Each row of a before or after table is a point. One or more steps were done to the points. Then noise was added and the rows were shuffled. The steps act on columns, c1 being the first. Name the steps. A step turns or swaps two columns, mirrors them in a line or flattens them onto one, adds a multiple of one to another, or multiplies or shifts one. Angles are multiples of 10 degrees, from the lower column toward the higher: turns from -170 to 170, lines from 10 to 170 but not 90. Use the fewest steps. Two steps may share a column if one is a turn and the other turns, adds or multiplies; they go together, in the order done. Otherwise the lowest column goes first.

Before (13 x 3):
0.17 -0.24 0.76

0.67 -0.63 0.19

-0.33 0.09 -0.26

-0.01 -0.67 -0.13

-0.32 0.16 -0.24

0.04 0.14 -0.05

-0.24 0.16 -0.09

0.29 -0.25 -0.23

0.40 -0.10 -0.18

-0.15 -0.24 -0.03

-0.02 -0.13 -0.25

-0.27 0.00 0.15

-0.25 0.08 -0.13
After (13 x 3):
-0.68 0.06 0.15

0.09 0.10 -0.09

0.42 0.03 0.80

-0.02 -0.67 0.11

-0.82 0.07 -0.28

1.67 -0.53 0.41

-0.82 0.02 -0.29

-0.59 0.14 -0.15

-0.63 0.05 -0.17

1.00 -0.16 -0.13

-0.39 -0.24 0.05

0.72 -0.32 -0.12

-0.05 -0.22 -0.20
Steps: multiply c1 by 2.5; turn c2 and c3 by -20 degrees

Before (9 x 4):
-0.90 0.14 -0.23 0.01

-0.14 0.00 -0.03 0.15

0.05 -0.39 0.54 -0.49

0.04 -0.01 -0.57 -0.04

-0.85 0.37 0.31 0.24

-0.42 -0.38 -0.76 0.00

0.28 0.15 0.59 -0.29

-0.02 -0.09 0.63 -0.51

0.12 -0.09 -0.77 -0.44
After (9 x 4):
-0.64 0.17 0.18 0.22

-0.10 -0.20 -0.16 0.15

0.09 -0.62 0.91 -0.52

0.11 -0.28 -0.47 -0.43

-0.61 -0.06 -0.23 0.03

-0.30 -0.61 -0.77 -0.06

0.19 -0.06 0.90 -0.26

-0.02 -0.18 -0.59 0.02

-0.02 -0.28 1.01 -0.50
Steps: multiply c1 by 0.7; shift c2 by -0.20; add -0.7 times c4 to c3

Before (9 x 8):
-0.15 0.18 -0.27 -0.11 -0.20 -0.34 -0.17 -0.06

-0.37 -0.16 -0.08 0.48 -0.60 0.16 -0.19 -0.19

0.30 0.30 0.78 -0.32 -0.07 -0.31 -0.10 0.23

0.31 -0.43 0.02 -0.21 -0.78 0.19 0.08 0.25

-0.35 -0.14 0.50 0.14 0.44 -0.27 -0.10 0.20

-0.41 0.36 -0.22 -0.08 -0.16 1.02 0.04 0.12

-0.54 0.23 0.20 -0.23 -0.14 -0.34 0.13 -0.13

-0.05 0.19 0.11 -0.05 -0.03 -0.34 0.60 -0.26

-0.10 0.17 -0.13 0.16 -0.68 -0.45 0.68 0.12
After (9 x 8):
-1.17 0.37 -0.09 0.35 -0.18 1.04 -0.21 0.12

0.80 -0.41 0.08 -0.51 -0.78 0.21 -0.02 0.25

-0.88 -0.17 -0.19 0.84 -0.60 0.16 0.04 -0.17

-0.95 -0.13 0.16 0.49 0.43 -0.25 0.47 0.20

0.75 0.30 0.30 -0.61 -0.07 -0.33 0.72 0.22

-0.16 0.19 0.57 0.04 -0.03 -0.33 -0.19 -0.26

-0.46 0.16 -0.30 0.05 -0.18 -0.34 -0.15 -0.06

-1.60 0.23 0.21 0.34 -0.14 -0.34 0.11 -0.12

-0.22 0.17 0.53 0.26 -0.71 -0.45 -0.44 0.10
Steps: multiply c1 by 3; turn c1 and c4 by -20 degrees; mirror c3 and c7 in the line at 30 degrees

Before (13 x 9):
0.07 0.25 -0.10 -0.31 -0.15 0.15 0.15 0.36 -0.78

0.03 0.65 -0.19 -0.64 -0.04 0.18 -0.72 0.18 0.06

0.02 -0.64 -0.39 -0.11 -0.34 -0.16 0.02 0.13 -0.48

0.68 -0.52 -0.20 -0.39 -0.08 -0.54 -0.30 -0.10 -0.53

-0.15 0.53 0.18 -0.25 -0.37 -0.25 -0.49 0.84 0.13

0.58 -0.48 0.45 -0.04 -0.35 -0.22 0.00 0.10 -0.25

0.06 -0.53 0.01 0.38 -0.11 0.09 -0.23 0.09 -0.68

-0.63 -0.49 0.64 -0.31 -0.13 -0.22 -0.08 -0.61 -0.44

-0.33 0.14 -0.35 -0.15 -0.29 0.14 -0.33 -0.87 -0.32

0.08 0.25 -0.21 0.52 -0.23 0.31 0.26 0.50 -0.35

-0.12 -0.16 -0.12 0.64 -0.18 -0.31 0.58 0.49 -0.20

-0.62 -0.69 0.35 -0.31 -0.30 0.23 -0.12 -0.68 0.20

-0.95 0.40 -0.07 -0.03 -0.95 0.63 -0.30 -0.50 -0.27
After (13 x 9):
-0.11 0.45 0.44 0.86 -0.08 0.21 -0.34 -0.42 -0.33

0.55 0.60 0.12 0.17 -0.14 0.21 -0.73 0.36 0.04

-0.29 0.14 0.04 -0.25 0.07 0.14 -0.25 -0.09 -0.67

0.26 0.67 0.76 0.45 0.55 0.93 -0.29 -0.94 -0.27

-0.24 0.05 0.21 -0.76 0.04 -0.27 0.57 -0.28 -0.19

-0.22 -0.22 -0.01 -0.09 0.56 -0.10 0.03 0.51 -0.24

0.15 -0.17 0.51 -0.08 -0.07 -0.04 0.02 0.13 -0.47

-0.10 -0.01 0.22 0.29 -0.10 -0.55 -0.31 0.77 -0.52

0.27 -0.05 -0.32 0.66 0.58 -0.16 -0.07 -0.55 -0.43

0.62 0.40 0.15 -0.61 0.38 -0.16 -0.49 0.19 0.11

0.24 -0.88 -0.02 0.74 0.49 0.33 -0.10 -0.53 0.23

-0.23 0.58 0.32 -0.71 -0.04 0.39 0.26 -0.05 -0.37

0.34 1.06 0.16 -0.20 0.04 0.16 0.11 0.29 -0.77
Steps: turn c4 and c8 by 120 degrees; turn c1 and c8 by 120 degrees; add -1 times c9 to c2; add -0.3 times c5 to c6; turn c3 and c5 by 130 degrees

Before (9 x 12):
-0.20 -0.18 -0.02 0.27 0.17 0.29 0.40 0.73 0.14 -0.64 -0.03 0.08

0.12 -0.30 0.44 0.38 0.50 -0.43 -0.01 -0.09 -0.11 -0.27 0.10 0.00

-0.06 -0.13 -0.89 -0.17 0.92 -0.57 0.08 -0.23 -0.14 0.85 -0.15 -0.04

-0.17 -0.03 -0.39 -0.58 0.00 -0.30 0.05 -0.42 0.06 -0.13 0.12 -0.65

-0.02 -0.18 0.28 -0.24 -0.28 0.36 -0.83 0.13 0.43 0.34 0.94 -0.75

0.09 -0.13 0.57 0.22 -0.28 0.56 -0.07 0.10 0.26 0.18 -0.29 -0.81

0.35 -0.38 -0.03 -0.04 0.66 -0.40 -0.48 0.31 0.25 0.18 0.04 -0.48

0.22 0.04 -0.27 0.22 -0.26 -0.75 0.26 -0.21 -0.29 -0.03 -0.05 -0.10

0.40 0.52 -0.26 -0.16 -0.33 0.27 0.24 -0.06 -0.19 -0.49 0.81 -0.24
After (9 x 12):
0.27 -0.07 0.61 -0.03 -0.02 -0.34 -0.04 -0.02 0.57 -0.11 -0.16 0.39

-0.69 -0.19 -0.45 -0.06 0.10 0.58 0.31 -0.29 0.80 0.25 0.33 0.39

-0.43 -0.08 -0.47 0.09 -0.46 0.05 -0.07 0.63 0.05 -0.84 0.23 -0.24

0.64 -0.13 -0.18 0.06 0.36 -0.25 -0.76 0.24 0.71 0.25 -0.39 0.02

0.56 0.24 -0.29 0.01 -0.01 -0.24 -0.50 -0.37 0.11 -0.34 -0.32 -0.14

0.15 0.15 0.75 0.00 -0.27 -0.15 -0.91 0.44 0.01 1.02 -0.54 -0.11

0.68 0.29 0.35 0.01 -0.16 -0.35 0.28 0.06 0.01 0.04 -0.71 0.21

1.30 0.00 0.25 0.05 -0.20 -0.65 0.37 0.13 -0.19 -0.63 0.66 0.63

0.88 -0.34 -0.24 -0.02 0.84 -0.65 0.04 -0.10 0.73 0.46 0.82 0.21
Steps: turn c6 and c11 by 60 degrees; add -1.5 times c6 to c1; turn c2 and c9 by 110 degrees; turn c9 and c12 by 130 degrees; mirror c3 and c8 in the line at 110 degrees; multiply c4 by 0; mirror c5 and c7 in the line at 130 degrees; multiply c10 by 1.3
